Each row of a before or after table is a point. The points were changed in one or more steps. Then noise was added and the rows were shuffled. The steps act on columns, c1 being the first. Name the steps. A step turns or swaps two columns, mirrors them in a line or flattens them onto one, adds a multiple of one to another, or multiplies or shifts one. Angles are multiples of 10 degrees, from the lower column toward the higher: turns from -170 to 170, lines from 10 to 170 but not 90. Use the fewest steps. Two steps may share a column if one is a turn and the other turns, adds or multiplies; they go together, in the order done. Otherwise the lowest column goes first.
In the rows, zero is written as 128.

Before (9 x 3)
[[ 92 201 102]
 [108 181 123]
 [158 176  76]
 [ 61 129 126]
 [116  41  62]
 [127  90 151]
 [127 147 141]
 [145  79 134]
 [154  72 146]]
After (9 x 3)
[[114 127 140]
 [217 132  66]
 [174 155 136]
 [ 77 152  75]
 [ 60  80 102]
 [165 136 152]
 [180 164 144]
 [137  59 125]
 [ 79  99 125]]
Steps: turn c1 and c2 by 100 degrees

Before (9 x 4)
[[156 166 205 103]
 [141 176 138  58]
 [138 137 148  71]
 [226 135 139  91]
 [149 115 141 145]
 [109 121 172 173]
 [133  99 163 156]
 [135 129  80  71]
 [162  66 135  48]]
After (9 x 4)
[[142  84 122 174]
 [156 115 117 128]
 [133  51 167  90]
 [101 108 138  78]
 [104 122  65  44]
 [ 97 178 129  77]
 [179 117 136  35]
 [150  93 100 146]
 [ 94 119 177  66]]
Steps: turn c1 and c4 by -40 degrees; turn c2 and c3 by 90 degrees

Before (10 x 6)
[[151 147 109  68 176 122]
 [136  66 101 164 126 111]
 [159 168 122  53 152 135]
 [155 104 167  81 169 133]
 [152 147 135 146 160 102]
 [132 129 123  85 169 108]
 [110 112 105 176 143 149]
 [145  95 104 177 126 130]
 [112 172 127  68 133 110]
 [138 123 132  78 190 119]]
After (10 x 6)
[[160  93 148  12 126 155]
 [146 165 139 207 127 129]
 [111  85 146  33 147 131]
 [152 110 129 157 160 155]
 [131 130 135  55 156 164]
 [139 195 130 187 144 124]
 [138 130 121  48 148 188]
 [153 138  82  53 132 169]
 [150 116 151  35 144 172]
 [111 149 142 203 110 146]]
Steps: turn c2 and c3 by 160 degrees; multiply c4 by 1.6; turn c5 and c6 by 80 degrees

Before (11 x 8)
[[134  77 156  72 117  98 182 124]
 [146 166  50 148  92  96 176 132]
 [127 101 135  93 145 156 102  96]
 [108  86 186 125 104 174 169 119]
 [131 125 116 175 212 128 157 156]
 [ 95  75 177  85 102 182  63  96]
 [117 195  79 128 123  95 149 203]
 [169  99 176  58 122 174 171 110]
 [184 144  60 166  90  82  97 200]
 [111 155 147 189 177  86  62 123]
 [180 200 105 172 106  84  84 158]]
After (11 x 8)
[[209 115 127 102 112 123  81 154]
 [125  79 197 141 143 114 107 204]
 [110 187  83 152 151 130  93 109]
 [ 94 103 200  69  77 118 145 163]
 [107 179  75 131 164 134 205  88]
 [177 147 158  40 136 126 154 132]
 [ 83  61 142  77  82 113 133 206]
 [ 89  54 166 133 116 124  77 132]
 [117 158  75 203 121 128 111 127]
 [116 179 101 211  90 131 125 100]
 [144 135  98 145 126 133 173  91]]
Steps: turn c1 and c5 by -100 degrees; swap c2 and c3; turn c4 and c7 by -150 degrees; flatten c6 and c8 onto the line at 100 degrees

Before (11 x 9)
[[154 156  81 124 119 218 145 121 152]
 [ 89 137  94  79 138 168  85 128  98]
 [133 143 165 133 137 100  75 132 150]
 [122  79 150  97 146 100 130 155 136]
 [145 115 168 136  74 124 115 101 156]
 [135 122 136 150 128 117 249  98 154]
 [ 65  92 169 144 141 120  74 144 191]
 [161 108 112 115 141 133 107  87 118]
 [152  81 149 152 121 158  69 116 116]
 [132  83 181 140 153 148  96 134 105]
 [133 108 108 150 139 113 150 147 106]]
After (11 x 9)
[[108 133  98 150 141 114 153 146 105]
 [ 92  66 192 143 139 121  76 145 190]
 [139  92  74  75 136 168  85 128  98]
 [ 82 133 213 137 154 148  96 134 107]
 [155 153  53 122 120 217 143 122 151]
 [ 80 152 161 151 121 160  68 116 117]
 [143 133 186 132 135 100  74 135 148]
 [ 83 122 161  96 146 102 131 156 137]
 [115 146 192 136  76 123 117 100 154]
 [122 135 141 150 128 121 252  96 156]
 [106 160 102 113 140 133 109  87 118]]
Steps: swap c1 and c2; multiply c3 by 1.6

Before (9 x 11)
[[152 177 149 152 121 123 101  85 157 125 111]
 [120 183 188  85 162 142 196  99 153 127 102]
 [158 104 102 179  67 159 112 132  55  81 123]
 [157 165 157 168 149 134 202 106 178 100 124]
 [151  96  81 148 127 178  91 123 119  93 132]
 [111 203  43  84 150 154 189  47  47 169 144]
 [104 228 193 162 197 109 167 128 160  88 103]
 [181  73 112 140 118 105 126 107 113  51 120]
 [174 139  83 119  82 171 102  93 107  52 149]]
After (9 x 11)
[[122 184  97  85 132 140 196  99 153  78 102]
 [182  73  69 141 123 104 126 108 113 182 121]
 [112 203 206  85 193 155 189  46  48 179 143]
 [151  98 122 149 149 179  91 121 119 186 132]
 [157 165  90 168 134 136 201 107 177 116 125]
 [152 176 115 150 111 124 100  84 157 109 111]
 [158 105 100 179  80 158 113 132  56 175 124]
 [173 139  86 118 103 171 101  94 107 205 149]
 [104 228  62 162 164 108 168 129 159  92 104]]
Steps: add -0.5 times c3 to c5; turn c3 and c10 by -120 degrees

Before (10 x 12)
[[129  83  65 140 147 149 175 116 113 173 115 146]
 [131 136  62  91  74 118 149  94 183 160 103  99]
 [ 83 136 114  99  71 167 133 214 148 154 146 110]
 [145  81  92  95 144 105 131 210 155 127 176 182]
 [ 79  39   7 108 113 176 117 169 102 167 122 178]
 [143 121  66  86 122 126 106 111 111  82 148  76]
 [134 121 149  95 126 103  69 139 105 129 126  82]
 [ 89 133 145 114 178 107  98 179 154 112 134 103]
 [125 109  50 149 152 134 104 184  88 186 138  32]
 [185  84 121 155 155 115 101  72 158 119 128  60]]
After (10 x 12)
[[145  80  93  90 140 106 126 213 163 126 175 180]
 [130  84  63 139 150 150 108 116 109  70 115 147]
 [ 84 137 114  98  68 170 130 215 154 101 146 109]
 [186  85 119 153 157 116 143  73 169 145 129  58]
 [ 76  39   8 109 114 176 144 169  94  96 125 176]
 [ 92 134 146 114 178 107 146 176 160 152 131 105]
 [136 122 151  92 126 105 165 137 101 149 126  84]
 [132 135  64  91  74 116 122  93 197  91 104  99]
 [126 106  49 152 151 134 158 184  76  82 139  34]
 [143 122  66  86 124 126 131 111 106 180 150  77]]
Steps: turn c7 and c10 by -160 degrees; multiply c7 by 0.7; multiply c9 by 1.3

Before (14 x 14)
[[138 100 141  98 176 114 142 146 130 149 151 126 165 166]
 [172 150 152 150 104 162 133 110  86  93 103 152 138 168]
 [108 103 150 121 158 119 132 160 117 128 147  96 153 107]
 [135 122  93 102 147 178  78 101  99 121 189 122 121 135]
 [125 109  72 112 171 125  76 118  78 118 150 130 147 142]
 [111 162  79 115 102 177 162 160 142  97 130 125 120 136]
 [141 165 147 100 117 142 148 167 187 102  80 130 133 105]
 [122 127 159 101 159 142 163 155 120 166  93 138 145 115]
 [ 99 100 141 124 150 112 138 112 139 144 129 140 135 136]
 [ 91 145 156 111 152 128 120 152 147 161 110  99 167 141]
 [129  95 113 124 142 117 104 142 120 179 160 129 175 121]
 [114 148 132 102 120 174 156 132 145  91 108 143 176 118]
 [147 113  68 116 161 135 109  81  94 138 170  87 149 130]
 [141 148  74 157 182 166  91 107 109 113 178 129 141 125]]
After (14 x 14)
[[117 147  75 154 126 167  92 107 109 115 177 137 158 126]
 [162 102 152 121 127 120 130 161 115 128 148 141 192 106]
 [122  99 142  98 130 113 140 145 132 151 152 138 217 165]
 [125 121  94 100 129 179  77 101  98 123 190 137 110 137]
 [114 165 147 101 130 141 149 167 187 103  81 137 141 108]
 [143 102 140 123 128 107 139 113 138 145 132 101 145 135]
 [ 81 149 152 153 127 164 132 108  87  94 104 135 154 170]
 [140 111  69 115 128 135 110  81  91 140 170 173 181 130]
 [143 165  78 115 129 176 161 162 141  98 129 120 107 135]
 [129  95 112 124 126 120 104 142 119 180 161 127 248 119]
 [173 144 156 111 130 128 122 153 150 161 109 130 225 138]
 [129 148 131 103 127 174 157 131 144  92 106 107 247 115]
 [127 128 161 101 130 142 162 156 122 165  95 117 172 113]
 [128 106  73 112 127 125  75 119  79 117 151 121 176 139]]
Steps: turn c1 and c12 by 140 degrees; multiply c5 by 0; multiply c13 by 2.5

Before (8 x 18)
[[ 78 168 164 172 129 142 121 194 158  90 146  90 141 125  96  99 174  86]
 [110 111 137 174 201 115 104 149 173 163 146 119 121 120 131  99  80 126]
 [ 74 174 153 117 125 168 161  88 170 109 173 134 174  75  90 100 131 102]
 [ 70 160 173 145 176 167 118 143  65  74  87 136 112  93 125 176 106 135]
 [120 111 150 176 160  89 127 149 153 150 163 128 123 161 189 154 145 101]
 [ 86 151 166 107  81 124 100 162 169 115  96  94 147 193 111 151 172  76]
 [105 126 159 162 158 110 175  77 101 170 165  52 134 116 133 155 141  67]
 [136 119 120 117 179  87  99  74 132 124 249 115  86 153  93 145 178 117]]
After (8 x 18)
[[ 59 153 167  82 154 140  98 100 134 115  76  95 148 190 111 129 170 103]
 [114 116 150 133  98  67 130 113 182 151 164 125 136 165 188 148 144 117]
 [ 48 165 162 124 114 180 119 123 181  88 133  88 117 120  97  98 175  96]
 [ 35 156 172 192 176 219 117 142 110  75 169 135 148  93 126 170 107 124]
 [145 119 122 120  19  94  97  90 120 126 200 117 116 153  95 173 182 144]
 [ 41 172 149  87  81 187 155  86 138 110 138 134 131  76  95  71 132 139]
 [ 96 125 161 169  97  66 175  50 143 172 166  54 145 115 130 141 141 133]
 [ 98 109 134 111 123  80 108 135 187 165 205 122 109 118 131 116  79 121]]
Steps: multiply c1 by 1.6; turn c4 and c9 by 60 degrees; turn c5 and c11 by 80 degrees; add -1 times c10 to c6; turn c8 and c18 by -60 degrees; multiply c18 by 0.4; turn c13 and c16 by -50 degrees; multiply c13 by 0.7

Before (8 x 20)
[[ 80 201 132  76 112 164 174 145 101 190 165  98 114  85  52 109 104 174
  164 171]
 [ 87 131 155 233 141 104 155 141 129 100 124 184 141 171 155  81 133  81
   88  92]
 [119  90 184 187 115  90 110  89 145 115 142 152  67 162 177 103 140 125
   74 113]
 [131 126 177 160 133  89 182 118 124 110  71 170 166 169 124  90 134 133
  144 116]
 [ 63 218 153 104 102 150 122 143 122 139 136 153 107 104 113 119 104 194
  201 170]
 [124 219 140  87  90 185 192 161  54 136 175 124 123 108 120 157 101 197
  190 150]
 [135  99 174 228 168  71 122 116 142 101 137 188 107 157 107 112 173  93
  135  80]
 [118 171 117 121 187 110 120 177 161 145  76 117  16 166 117  66 180  81
  174 184]]
After (8 x 20)
[[118 166 118 120 179 110 120 175 162 151  66 123  22 106 121  67  65  80
  169 171]
 [ 87 132 153 228 171 107 158 143 126 102  90 182 140 151 156  82 160  81
   90 136]
 [130 128 180 158 176  89 180 114 123 111  63 164 166 110 121  91 141 133
  145 138]
 [116  94 181 187 168  89 107  89 146 116 112 154  67 165 177 106 138 125
   80 143]
 [119 227 140  87 101 191 189 162  53 135 175 123 122 152 119 159 106 192
  188  99]
 [134  98 176 225 214  72 117 113 143 100 115 188 106 152 106 111 170  92
  134 178]
 [ 79 199 133  74 117 157 179 146  97 188 187  99 109 122  51 109  91 180
  163 102]
 [ 61 219 151 101 124 152 122 142 118 136 153 149 102 117 111 119  93 195
  201  94]]
Steps: add 1 times c3 to c5; turn c11 and c14 by 50 degrees; turn c17 and c20 by 100 degrees

Before (14 x 24)
[[ 94 192 103  71  97 191 191 168 147 167  53 135 105 100  46 154 112  91
   89 144 117 158  72 172]
 [123 144  94 109 141 157 127 151 148 134   7 184 140  89  22 121 108  88
  147 119 127 145 151 164]
 [176 180 132 126  98 138 139 120 119 125 146 154  97  91  99  94 120 148
  103 132  77  89 117 121]
 [141 159 125 135  82  46 152 137  79  91 120 103 177  91  77 183 127 153
  167 132 137 134 157 129]
 [143 167 107 150 134  76 118  73 111 120  73  96 170 134 158 168 112 106
  151 137 164 149 107  90]
 [170 127 121 140 155 162 170 129 161 165 143 102 126  92 120 116 102  64
  126  89  91  61  96  98]
 [145 154  58 128 173 167 195 143 195 128 155 116 108  60 135  88 101 112
  102 130 123 109 103 104]
 [115 150 105  60 122 149 101 215 103 133  46 146 137 103  87 150 130  95
  103 139 135 130 153 130]
 [136 154  91 158  69  52 117 109  65 110  94 108 153  68 156 152 144 120
  136  96 163 139  78 145]
 [154 117 120 123 122 164 129 133 202 138 150 116  82  96 113 112  93 128
  109 124 107  81 125 170]
 [167 161  93 115  95  47 140  90  86  65 110  93 197 100 171 155 105 115
  139 129 102 116  72 147]
 [160 118  86 128 158 195 151 118 128 160 121  87 101  99 138  91  98 167
  139 104  91  51 109 130]
 [141 190 123 125 140 159 156 149 148 117 100  81  72 103 116  87 112  95
  149 114 102  62 114 147]
 [119 132  95 156  90  70 165 143  82  58  76 129 148 164 131 187 138 105
  145 113 119 135 119  99]]
After (14 x 24)
[[117 150 108  98  98 147  57 211 104 130  43 144 140 107 127 149 128 124
  106 138 136 131 153 125]
 [123 144  93 129  89 157 112 151 151 136  10 187 141  89  63 117 108 141
  146 117 127 148 151 163]
 [143 169 103 119 106  77 155  74 111 121  73  95 170 132 199 167 110 137
  153 135 164 143 107  86]
 [114 132  93 167 100  70 157 143  83  55  78 131 144 166 172 188 140  92
  143 110 118 135 119  99]
 [174 181 135 139 147 139 127 118 118 125 144 156  96  90 140  96 117  99
  103 131  76  86 112 123]
 [171 124 124 173  64 162 144 127 158 164 140 101 125  93 159 112 102 154
  126  88  93  63  96 100]
 [163 159  88 142 118  46 114  90  89  63 109  93 196 100 210 152 106  97
  136 127 106 117  72 148]
 [ 93 194 101 190  90 192  68 168 144 168  52 135 102  98  84 156 111  93
   92 149 117 162  72 169]
 [160 122  86 148 169 197 130 114 131 160 123  92 101 102 179  92  97 157
  141 106  92  52 109 130]
 [139 154 126 153 154  44 134 134  72  88 120 100 177  91 119 189 127  84
  165 134 137 133 154 132]
 [144 151  62 193 109 161 128 146 195 130 157 116 108  60 176  89 101 171
  102 127 126 108 103 107]
 [156 117 119 127 128 166 126 133 201 141 146 117  82 101 150 116  99 124
  111 125 107  84 123 172]
 [137 153  93 116 120  51 157 103  65 106  92 106 152  70 195 152 143  70
  132  96 163 138  79 144]
 [142 190 120 154  94 160 125 151 148 118 100  80  66 101 154  88 113 139
  148 116 101  60 112 149]]
Steps: swap c4 and c7; swap c5 and c18; shift c15 by 40

Before (12 x 32)
[[110 102 208  56 156 201 204  94 115 125 209 173  67  78  83 102 101  84
  231 210 135 111 101  85  93  72 176 151 158  95 177  71]
 [111 208 105 104 104 151 139 109 117 209 148 183 100 154 122 161 115 176
  128 168 188 131 176 136 166 156  76 167 135 178 122 138]
 [ 92 130 126 129 179 133 127 127  97 112 115 151 146 144 201 105 153 169
  160 106 143  89 110  32 172 112 101 117 122 126 133 128]
 [ 92 156 163 144 186 147 120 136 158  98 126 114 192 127 139 121  83 116
  182 113 192 156 160 126  94 144 166 104 197  38 153  97]
 [151 135 249 127 128 115 101 131 173 140 110 150 105 106 167  99 117 131
   96 189 134 173 118 143 167 197 184 112  97 110  95 108]
 [103  87 144 154 173 141 138 212 150 159 151 196 177 198 155 182 198  84
  145 179  92 110 102  71 129 138 162 105  78  99 165 141]
 [ 86 139 133 128  84 121 121  94  77 145 138 140 121  92 157 145 165 117
   80 133 127  98 160 103  88  65 136  75 150 103 147 105]
 [156 127 137  59 171  97 122 119 145  99  92 167 145 145 140 157 179 134
  141 165 122 123  85 134 156 167 146 179 120 124 138 176]
 [110 129 169 140 147 149 122 165  82 164 171  94 122  96 140 152 181 174
  174 155  82 165 109 114 104 121 170 186 138 168 133 102]
 [113 163 164 101 116 135 124 242 163  80 179 186 137 167 138 146 207 120
  201 133  97 203 155 135 127 105 172 129 205 126 224 122]
 [163 147 117 132 144  84  57 126 134 114 183 130 109 156 169 162 188 178
  232 168 169  81 152  92 151 187 143 161 166  70 141  86]
 [ 91 115 197 156  99 152 196 197  62 116 183 113 105 115 107 225 152  80
   88 168 125 208 136 115 137 135 121 214 110 133 125 152]]
After (12 x 32)
[[124 156 160 143 186 146 120 136 156  99 127 115 115 128 139 144  80 165
  183 114  66 154 159 127  92 145 117 103 196  41 151 207]
 [177 130 170 139 148 148 120 164  83 165 172  94  86  96 141 131 180 136
  173 156 183 164 105 112 104 120 147 186 135 171 134 149]
 [173 131 124 129 178 134 127 126  99 110 115 151 158 142 199 110 152 156
  161 105 105  89 108  35 172 113 123 117 122 126 133 134]
 [178 207 104 104 103 152 138 109 117 210 146 182 165 153 124 180 115 135
  128 165  82 130 176 134 163 159 141 167 133 181 123  84]
 [ 91  89 144 156 172 140 136 213 153 160 152 196 111 199 150 167 199 159
  144 179 182 109 101  71 126 137  89 105  77  99 166 172]
 [125 140 131 125  85 120 118  95  75 145 139 140 119  93 159 142 167 172
   81 134 132  99 158 101  89  64 148  75 149 103 147 133]
 [ 86 103 207  58 157 201 206  96 115 124 212 173  63  80  85 108 100 152
  230 211 109 110 101  87  95  74 200 153 158  94 179 122]
 [ 86 116 197 155 101 153 195 194  60 115 184 113 129 112 109 216 153 173
   90 167 163 208 135 118 135 134 120 218 108 136 125  93]
 [121 162 166  99 117 136 126 245 166  78 177 186  90 169 137 134 205 147
  201 133 165 204 156 138 128 104 122 128 202 127 225 150]
 [171 146 116 131 143  81  56 126 134 112 184 128 108 159 164 174 190  82
  232 165 102  77 153  91 150 187 170 165 165  66 141 139]
 [128 135 251 126 127 116 100 130 172 139 107 151  67 105 168 102 116 103
   99 189 112 175 120 144 169 194 147 113  98 110  95 134]
 [129 127 137  60 170  97 125 119 144  98  92 170 116 144 140 153 176  99
  142 164 143 120  87 135 156 168  79 180 121 125 139 121]]
Steps: turn c1 and c18 by -100 degrees; turn c13 and c27 by 70 degrees; turn c27 and c32 by 120 degrees; mirror c16 and c21 in the line at 10 degrees
